Each row is a point. Each copy is the shape, with its points in the same order, stretched, turned, moved and blurred by noise. Some copies are also mirrored. Which?

Shape (5 x 2):
[[ 32 -15]
 [-25 -46]
 [  2  -7]
 [-42  55]
 [  1 -31]]
Copy 1, 5 rows:
[[ 10  49]
 [-49  41]
 [  3  22]
 [ 45 -71]
 [-23  44]]
Copy 1 is: mirrored
Copy 2:
[[ 41  17]
 [-10  34]
 [ 14   5]
 [-44 -54]
 [ 11  26]]
Copy 2 is: mirrored

Shape:
[[ -7 -17 -25 -15]
 [-22  23 -44 -78]
 [  5  12  -4 -21]
 [ 12 -41 -22 -15]
 [ -8 -52  66 -10]
 [-23  65 -40  -7]
 [-25 -27   4   1]
 [  2   9  13   6]]
Copy 1:
[[  2  23  -6 -44]
 [-10  75  35 -60]
 [ -5  21  -4 -12]
 [ 28  33 -28 -31]
 [ 92  -5  -1  29]
 [-95   5  28 -50]
 [ 16  -2   4 -32]
 [ -9  -7  -5   1]]
Copy 1 is: only turned
Copy 2, 8 rows:
[[ -8   3  -7 -15]
 [-51 -60 -20  19]
 [ -6 -11  -1  12]
 [ 10   6   1 -40]
 [-18  40  67 -41]
 [-24 -22 -48  64]
 [-22  25  11 -22]
 [  3  16   7  13]]
Copy 2 is: mirrored

Shape, 11 rows:
[[ 34  35 -22 -57  26 -47]
 [-19  11  35  40  20  35]
 [ 52 -22  13  25  22  -1]
 [ 53  12  16  25  11 -47]
 [-16 -19 -31  29  43 -15]
 [ -5  24  20 -17   3  -7]
 [ -6 -32  23 -30  65 -40]
 [-10  -8  16  27  34 -38]
 [-16 -22 -16  19 -19  61]
 [ -9  70  24  14  27 -26]
 [ -3  10  -7  -5   8  91]]
Copy 1:
[[ 31  17 -29 -76 -62   8]
 [-38 -57   2  46  48  59]
 [  2 -73  67   5 -31  26]
 [ -5 -47  21   8 -62  16]
 [ 20 -84   1  -7   1   6]
 [-23   4 -22   1  11  14]
 [-41 -72   1 -81   4  -9]
 [-30 -72 -12   0  -2   6]
 [ 24 -22  40  59  55   6]
 [-26 -14 -72   7  -6  64]
 [ 22 -12  35  24  57  68]]
Copy 1 is: mirrored
Copy 2, 11 rows:
[[-25 -47 -52 -24 -31  31]
 [ 22  40  23 -40 -17 -23]
 [ -8 -29  13 -44  29 -22]
 [-50 -20 -29 -37  21 -45]
 [-51 -12  46 -31 -33   7]
 [ 10   7 -23  -8 -17   1]
 [  7 -59  16 -11 -64 -15]
 [-39  -8  15 -20 -30 -38]
 [ 21  31  50  -8  34  42]
 [-25  32 -42 -47 -53 -29]
 [ 69  29  30 -45   4  58]]
Copy 2 is: only turned
Copy 3:
[[-15  47 -31 -36 -61  19]
 [ 20 -15  29  74  15  22]
 [ 19 -35  10  18 -36  47]
 [ 34  -6  -7  12 -38  58]
 [-25   1 -20  59  -3  45]
 [ 17  16   5  -5  -5  11]
 [ -4 -24 -62  14 -42   1]
 [ 19 -13 -35  47 -10  28]
 [-23  -3  53  24  36  24]
 [ 40  32   0  42 -21  12]
 [-22   6  69  31  11   8]]
Copy 3 is: mirrored
Copy 4 (11 x 6):
[[ 25  13   9 -89 -83  38]
 [ 17 -47 -21  22  40   7]
 [ 32  25 -27 -31  10  -2]
 [ -1  27 -17 -75  17   8]
 [ -9  -8 -54  -7 -10  66]
 [ -1 -25   4 -30 -18   4]
 [-11 -38 -72 -48 -82 -19]
 [-33 -23 -53 -34  -2  15]
 [ 12   4   2  61  30  30]
 [  8 -48   1 -56   7  40]
 [ 83 -17  20  53   2  30]]
Copy 4 is: only turned
